Every row gives one point. Each copy is the shape, with its points in the same order, turned, moved and blurred by noise. Is it also mirrored, or only turned?

Shape, 9 rows:
[[  7  -8  -4]
 [-59  -3 -23]
 [ 16 -19  22]
 [ -3 -13   1]
 [ -4   6 -38]
 [-14 -17  -5]
 [  3   8   9]
 [ 25 -18   7]
 [ 23 -20  16]]
Copy 1, 9 rows:
[[ -8   8  -8]
 [-19 -47  29]
 [ -6  42   3]
 [ -6   3   5]
 [-16 -27 -23]
 [-20   1  10]
 [ 15   9  -5]
 [ -6  30 -13]
 [ -4  33  -4]]
Copy 1 is: mirrored
Copy 2, 9 rows:
[[ -2   8   7]
 [ 59 -16 -14]
 [-24  -9  21]
 [  1   0  13]
 [ 21  33  -6]
 [ 15  -7  13]
 [-12   2 -11]
 [-21   8  21]
 [-28  -2  24]]
Copy 2 is: only turned
Copy 3, 9 rows:
[[  2   4 -24]
 [-39  60 -19]
 [ 31   3 -18]
 [  5  15 -23]
 [-36   3 -33]
 [ -2  27 -28]
 [  1   3  -2]
 [ 22  -8 -28]
 [ 29  -4 -22]]
Copy 3 is: mirrored
Copy 4 (9 x 3):
[[ -1   2  10]
 [-25 -13 -49]
 [ 20  30  17]
 [ -1  13   6]
 [-18 -25  13]
 [-12  12  -1]
 [ 17  -3   6]
 [ 11  18  32]
 [ 17  27  29]]
Copy 4 is: only turned

Shape (9 x 4):
[[  3   2 -22  -1]
 [-16  26  -8  -6]
 [ -2  19   8  -3]
 [  0  20  -4  -4]
 [ 15   9  18   3]
 [ -5 -24  18 -34]
 [ 14  14  22  30]
 [ 22 -14   4 -51]
 [-36   5 -13  11]]
Copy 1:
[[-12 -18  -5 -16]
 [-24  -5  -4  12]
 [ -4  -6   2  15]
 [ -9 -13  -1  10]
 [ 18 -10  11  11]
 [ 25  10 -34  -5]
 [ 15  -4  38  12]
 [ 29 -23 -47  -4]
 [-33  19   1 -10]]
Copy 1 is: only turned
Copy 2 (9 x 4):
[[ 24 -11   1 -12]
 [  5 -10 -18 -27]
 [ -6 -11  -4 -17]
 [ -1 -14  -3 -20]
 [-11  -4  14  -5]
 [ -2 -30 -10  35]
 [-17  16  28 -12]
 [  9 -60   9  22]
 [ 20  14 -31 -13]]
Copy 2 is: only turned
Copy 3:
[[-32   4  -4   9]
 [-25  13  17 -14]
 [ -9  12  -1 -16]
 [-17  15   1 -10]
 [  5   4 -14 -12]
 [ 22  15  18  24]
 [ -1 -15 -22 -31]
 [ 11  40  -3  33]
 [-30 -15  33  -7]]
Copy 3 is: mirrored

Shape:
[[-30 -15  15  17   8  42]
 [-10 -10  36 -11  -5 -20]
 [-25  -7  26  25   7 -10]
 [ 60   2   5 -29 -14 -15]
 [ -6   4  31 -50   2 -46]
 [ 36  44   6 -12 -36  17]
 [ 24  32 -26 -16 -27 -11]
 [-38  25  20  29  13  16]
 [ -7   4  31   1  16 -18]
 [-21   1  17  25 -24  15]]
Copy 1 (10 x 6):
[[ 22 -28   9 -37 -31  22]
 [ 26 -10   8 -16  37   1]
 [  7  -9  26 -41  12   5]
 [  3   7 -12  56  26  -5]
 [ 44   2  -4  -1  55 -37]
 [-21 -47 -10  40   7 -18]
 [-26  -9 -27  23  10 -35]
 [  2 -36  31 -46 -15 -15]
 [ 19  -5  28 -15  20 -13]
 [ -8 -37   3 -33   2  14]]
Copy 1 is: only turned
Copy 2, 10 rows:
[[-15   6  13 -12  49  41]
 [ 23 -15 -13   4  18  -7]
 [ -2   5 -14 -23  30   1]
 [ 35  13  -1  51 -31   9]
 [ 38 -34  10  12  -7 -34]
 [ 19   0   2   7 -47  53]
 [ 38  23  22  -2 -41  21]
 [-23  -3   1 -46  20  22]
 [  0  -7  -8  -3  11 -12]
 [ 12   8 -11 -28  24  37]]
Copy 2 is: only turned
Copy 3:
[[-54  -1  -8 -10  33  30]
 [-17   8   1  42  15 -13]
 [-39  18 -18  32   9  23]
 [ 37 -37  16  20   1 -18]
 [ -4  13   4  43 -14 -53]
 [ 39  11  36 -10   6  16]
 [ 43   8  -4 -12  -7  -8]
 [-39  33  -5   5  -4  38]
 [-19   6   3  40 -10   3]
 [-16  21  -5  10  33  31]]
Copy 3 is: mirrored
